Each row of a before or after table is a point. The points were changed in one or more steps. Then noise was added and the rows were shuffled. The steps act on columns, c1 being the first. Name the steps. A step turns or swaps two columns, mirrors them in a line or flattens them onto one, adds a multiple of one to another, or multiplies or shifts one. Angles are multiples of 10 degrees, from the lower column toward the higher: turns from -170 to 170, lines from 10 to 170 but not 90. Use the fewest steps. Two steps may share a column if one is a turn and the other turns, adds or multiplies; they go together, in the order done. Otherwise the lowest column goes first.

Before (14 x 3):
[[-0.17  0.42  0.06]
 [ 0.16  0.25 -0.55]
 [ 0.22 -0.85 -0.48]
 [-0.29 -0.30  0.19]
 [-0.01  0.27  0.05]
 [-0.23  0.43  0.22]
 [ 0.48  0.05 -0.11]
 [-0.28 -0.16 -0.09]
 [-0.16  0.12  0.10]
 [-0.28 -0.47 -0.12]
 [ 0.07  0.34  0.29]
 [ 0.09 -0.19 -0.07]
 [-0.23  0.28 -0.39]
 [-0.22  0.25 -0.50]]
After (14 x 3):
[[ 1.44  0.01 -0.14]
 [-0.65  0.29 -0.30]
 [-0.86 -0.44 -0.23]
 [ 0.24 -0.24 -0.10]
 [-0.85 -0.35  0.11]
 [-0.03  0.27  0.11]
 [-0.50  0.12  0.15]
 [-0.85 -0.16 -0.15]
 [ 0.46  0.22 -0.46]
 [ 0.22  0.32  0.37]
 [ 0.62 -0.89 -0.74]
 [-0.58  0.44  0.38]
 [-0.67  0.27 -0.42]
 [-0.45  0.42  0.15]]
Steps: multiply c1 by 3; add 0.3 times c2 to c3

Before (8 x 8):
[[ 0.07  0.52 -0.19  0.13 -0.31 -0.37 -0.35  0.30]
 [-0.07 -0.06  0.17 -0.15  0.20  0.64 -0.45  0.00]
 [-0.42  0.07 -0.12 -0.01 -0.78 -0.60 -0.62  0.00]
 [ 0.28 -0.86  0.31  0.82  0.47 -0.02 -0.53 -0.07]
 [ 0.09 -0.30  0.14  0.16 -0.06 -0.35  0.21  0.56]
 [-0.04  0.06  0.49  0.24  0.58  0.43  0.03 -0.13]
 [ 0.38 -0.36  0.26  0.95 -0.17 -0.07  0.31  0.45]
 [-0.05 -0.49 -0.42  0.55 -0.20 -0.41  0.35  0.38]]
After (8 x 8):
[[ 0.05  0.47  0.50  0.23 -0.71  0.53  0.01  0.05]
 [-0.08 -0.54 -0.27  0.13 -0.50 -0.58 -0.35  0.21]
 [-0.10  0.10 -0.06  0.15  0.05 -0.73  0.21  0.56]
 [-0.26  0.81  0.32  0.82 -0.71  0.02 -0.51  0.07]
 [ 0.04  0.08 -0.51  0.55 -0.30 -0.66  0.37  0.21]
 [ 0.07  0.20  0.16 -0.14  0.18  0.64 -0.45  0.06]
 [-0.40  0.03  0.10  0.93 -1.02 -0.38  0.31  0.53]
 [ 0.42 -0.71 -0.11  0.00  0.33 -0.59 -0.63 -0.05]]
Steps: multiply c1 by -1; turn c2 and c5 by -120 degrees; add -1.5 times c4 to c5; add -0.7 times c8 to c6; turn c3 and c8 by 20 degrees

Before (14 x 12):
[[-0.04 -0.04  0.05 -0.20 -0.13 -0.19  0.37 -0.08  0.47 -0.26 -0.55 -0.17]
 [ 0.06 -0.33  0.46  0.19  0.12 -1.20  0.13 -0.17  0.24 -0.06 -0.32 -0.16]
 [-0.43  0.96 -0.97 -0.10 -0.05  0.24  0.00  0.17  0.71  0.20 -0.10 -0.17]
 [-0.40 -0.35  0.30  0.49  0.20  0.20 -0.35  0.24  0.37 -0.04 -0.48 -0.02]
 [ 0.69  0.69  0.12  0.21  0.11 -0.37  0.31  0.25  0.39 -0.17 -0.21 -0.25]
 [ 0.43  0.27 -0.26 -0.43  0.01  0.07  0.28 -0.83  0.28  0.34  1.05  0.41]
 [ 0.00  0.19 -0.65  0.30 -0.62 -0.52 -0.13  0.34 -1.29 -0.12 -0.18  0.04]
 [ 0.17  0.29 -0.16 -0.26  0.09 -0.39  0.35  0.03  0.34  0.08 -0.20  0.56]
 [-0.05 -0.20  0.39  0.29 -0.55 -0.57 -0.32  0.07  0.77  0.23 -0.47  0.14]
 [-0.35 -0.08  0.52  0.17 -0.16  0.23  0.08  0.22  0.58  2.02 -0.42 -0.18]
 [ 0.08 -0.14  0.42  0.37 -0.23  0.26 -0.09  0.26 -0.38 -0.01 -0.34 -0.41]
 [-0.33  0.84  0.46 -0.31 -0.07 -0.34 -0.44 -0.02  0.72 -0.21  0.00  0.00]
 [-0.20 -0.36  0.39 -0.14  0.06  0.18  0.27  0.36  0.63  0.10  0.45 -0.14]
 [-0.29  0.54  0.13  0.67 -0.50  0.10  0.33  0.12 -0.65  0.15  0.21 -0.05]]
After (14 x 12):
[[-0.10 -0.20  0.13  0.16 -0.17 -0.16  0.23 -0.03  0.45 -0.15 -0.63 -0.20]
 [ 0.12 -0.36  0.40 -0.17  0.14 -1.21  0.10 -0.26  0.24  0.26 -0.34 -0.15]
 [ 0.26  0.13 -0.57 -0.19 -0.59 -0.52 -0.13  0.28 -1.27 -0.41 -0.19  0.05]
 [ 0.26 -0.03  0.26 -0.14 -0.54 -0.52 -0.42 -0.01  0.76  0.42 -0.43  0.13]
 [-0.30  0.46  0.32 -0.68  0.09 -0.40  0.27  0.18  0.44 -0.41 -0.26 -0.27]
 [ 0.19  0.89 -0.78  0.40 -0.12  0.25 -0.06  0.22  0.70 -0.62 -0.10 -0.14]
 [ 0.05 -0.31  0.30  0.24  0.09  0.18  0.38  0.42  0.63  0.35  0.39 -0.14]
 [ 0.39  1.01 -0.08  0.19 -0.15  0.23  0.07  0.17  0.56  1.88 -0.51 -0.18]
 [-0.02  0.58  0.59  0.47 -0.09 -0.34 -0.43  0.08  0.72 -0.40  0.09 -0.03]
 [-0.29  0.34 -0.14  0.06  0.14 -0.41  0.26  0.08  0.33 -0.18 -0.29  0.61]
 [ 0.62 -0.33  0.19  0.00  0.17  0.19 -0.37  0.09  0.33  0.28 -0.40 -0.01]
 [ 0.70  0.56  0.18 -0.23 -0.48  0.14  0.37 -0.04 -0.68 -0.02  0.18 -0.05]
 [-0.58  0.40 -0.26 -0.04  0.08  0.08  0.48 -0.72  0.27  0.05  0.93  0.43]
 [ 0.23 -0.18  0.33 -0.30 -0.21  0.26 -0.14  0.19 -0.35  0.20 -0.37 -0.41]]
Steps: add -0.3 times c4 to c8; turn c1 and c4 by -130 degrees; turn c2 and c10 by -30 degrees; turn c3 and c10 by 20 degrees; turn c7 and c11 by -10 degrees

Before (12 x 20):
[[-0.34 -0.28  0.48 -0.40 -0.25  0.44  0.31 -0.51  0.42 -0.24 -0.38 -0.18
   0.62 -0.18 -0.12  0.03  0.16 -0.24 -0.76  0.53]
 [ 0.26 -0.48  0.49 -0.18  0.42 -0.05 -0.22  0.20  0.42  0.15 -0.50  0.08
  -0.48 -0.16 -0.07  0.49  0.17 -0.03 -0.75  0.56]
 [-0.06  0.11  0.24  0.44  0.23  0.63 -0.23  0.20 -0.25 -0.25  0.28  0.22
   0.58 -0.48 -0.14  0.00 -0.11  0.38 -0.10  0.12]
 [ 0.35 -0.64  0.02 -0.10  0.39  0.50  0.12 -0.47  0.06 -0.44  0.18 -0.56
  -0.47 -0.47  0.20  0.37 -0.34  0.10 -0.17 -0.13]
 [ 0.04 -0.29  0.85 -0.20 -0.38 -0.38 -0.33  0.52  0.33  0.31  0.14  0.29
  -0.04  0.17  0.33 -0.08  0.39  0.13  0.21 -0.04]
 [-0.19 -0.70 -0.15 -0.46 -0.60 -0.05  0.04 -0.04  0.56  0.41  0.04 -0.53
   0.01  0.16 -0.35  0.26 -0.01  0.12  0.35  0.19]
 [ 0.06 -0.59  0.31  0.40 -0.42 -0.28  0.55  0.29  0.53 -0.64 -0.79  0.21
  -0.18  0.00  0.31 -0.28 -0.21 -0.32 -0.12 -0.30]
 [ 0.06 -0.26  0.56  0.13 -0.68  0.47  0.10 -0.33  0.30  0.24  0.12 -0.59
  -0.17 -0.88 -0.49 -0.21  0.39 -0.03 -0.35 -0.20]
 [ 0.06 -0.52 -0.12 -0.32 -0.08 -0.47  0.57  0.22 -0.24  0.05 -0.53 -0.02
  -0.23 -0.85 -0.65 -0.24  0.07  0.27 -0.23 -0.33]
 [-0.31  0.08  0.12  0.26 -0.64 -0.16  0.13 -0.56 -0.17  0.09 -0.13  0.41
   0.07  0.12  0.29  0.03  0.39  0.21 -0.06 -0.14]
 [-0.13 -0.89  0.87  0.46 -0.15  0.06 -0.17 -0.35 -0.52  0.00 -0.43 -0.27
   0.10  0.09 -0.30  0.39  0.30 -0.34  0.32 -0.04]
 [-0.03  0.05 -0.07  0.25 -0.60  0.22 -0.15  0.56 -0.18 -0.06 -0.04 -0.20
  -0.18 -0.87 -0.31 -0.23 -0.53 -0.12 -0.66 -0.25]]
After (12 x 20):
[[ 0.47 -0.88  0.50 -0.18 -0.58 -0.05  0.39  0.19 -0.13  0.16 -0.51  0.08
  -0.83 -0.17 -0.06  0.50  0.19  0.00  0.11  0.57]
 [ 0.45 -0.06 -0.16 -0.47  0.60 -0.02  0.13 -0.03  0.38  0.42  0.03 -0.54
   0.02  0.14 -0.31  0.25 -0.01  0.09  1.98  0.20]
 [-0.17 -0.56 -0.07  0.26  0.42  0.23  0.53  0.56 -0.03 -0.09 -0.03 -0.19
  -0.19 -0.84 -0.33 -0.24 -0.52 -0.14 -0.90 -0.26]
 [-0.20 -0.48 -0.10 -0.34  0.57 -0.45 -1.29  0.24 -0.14  0.07 -0.54 -0.01
  -0.60 -0.85 -0.66 -0.23  0.08  0.29  0.80 -0.35]
 [ 0.34  0.03  0.86 -0.21  0.06 -0.39  0.88  0.51  0.08  0.30  0.16  0.27
   0.08  0.17  0.33 -0.08  0.35  0.13  0.89 -0.03]
 [ 0.51 -0.38  0.33  0.39  0.85 -0.30 -1.11  0.28  0.09 -0.64 -0.79  0.22
  -0.71 -0.02  0.32 -0.26 -0.23 -0.29  1.12 -0.27]
 [-0.26 -0.03  0.13  0.29  0.74 -0.12 -0.07 -0.56  0.22  0.09 -0.17  0.41
  -0.01  0.11  0.27  0.04  0.39  0.20 -0.25 -0.14]
 [ 0.30 -0.45  0.53  0.14  0.73  0.45  0.01 -0.35  0.06  0.25  0.13 -0.59
  -0.10 -0.88 -0.49 -0.21  0.38 -0.03  0.12 -0.19]
 [-0.29  0.01  0.23  0.44 -0.41  0.64  0.48  0.19 -0.03 -0.25  0.30  0.22
   0.76 -0.46 -0.14  0.00 -0.12  0.41 -0.35  0.14]
 [-0.55 -0.15  0.82  0.47  0.00  0.09  0.44 -0.36 -0.06  0.01 -0.44 -0.25
  -0.17  0.08 -0.31  0.39  0.32 -0.35  2.33 -0.04]
 [ 0.30 -0.81  0.49 -0.39  0.50  0.44 -0.63 -0.51  0.48 -0.24 -0.37 -0.17
   0.35 -0.18 -0.10  0.03  0.15 -0.24 -0.35  0.54]
 [ 0.16 -0.49  0.01 -0.10 -0.28  0.50 -0.43 -0.47 -0.32 -0.44  0.18 -0.54
  -0.33 -0.48  0.21  0.37 -0.36  0.12  1.17 -0.13]]
Steps: turn c1 and c9 by -70 degrees; turn c2 and c19 by -60 degrees; multiply c19 by 2.5; multiply c7 by 2.5; turn c5 and c7 by -160 degrees; add 0.7 times c11 to c13
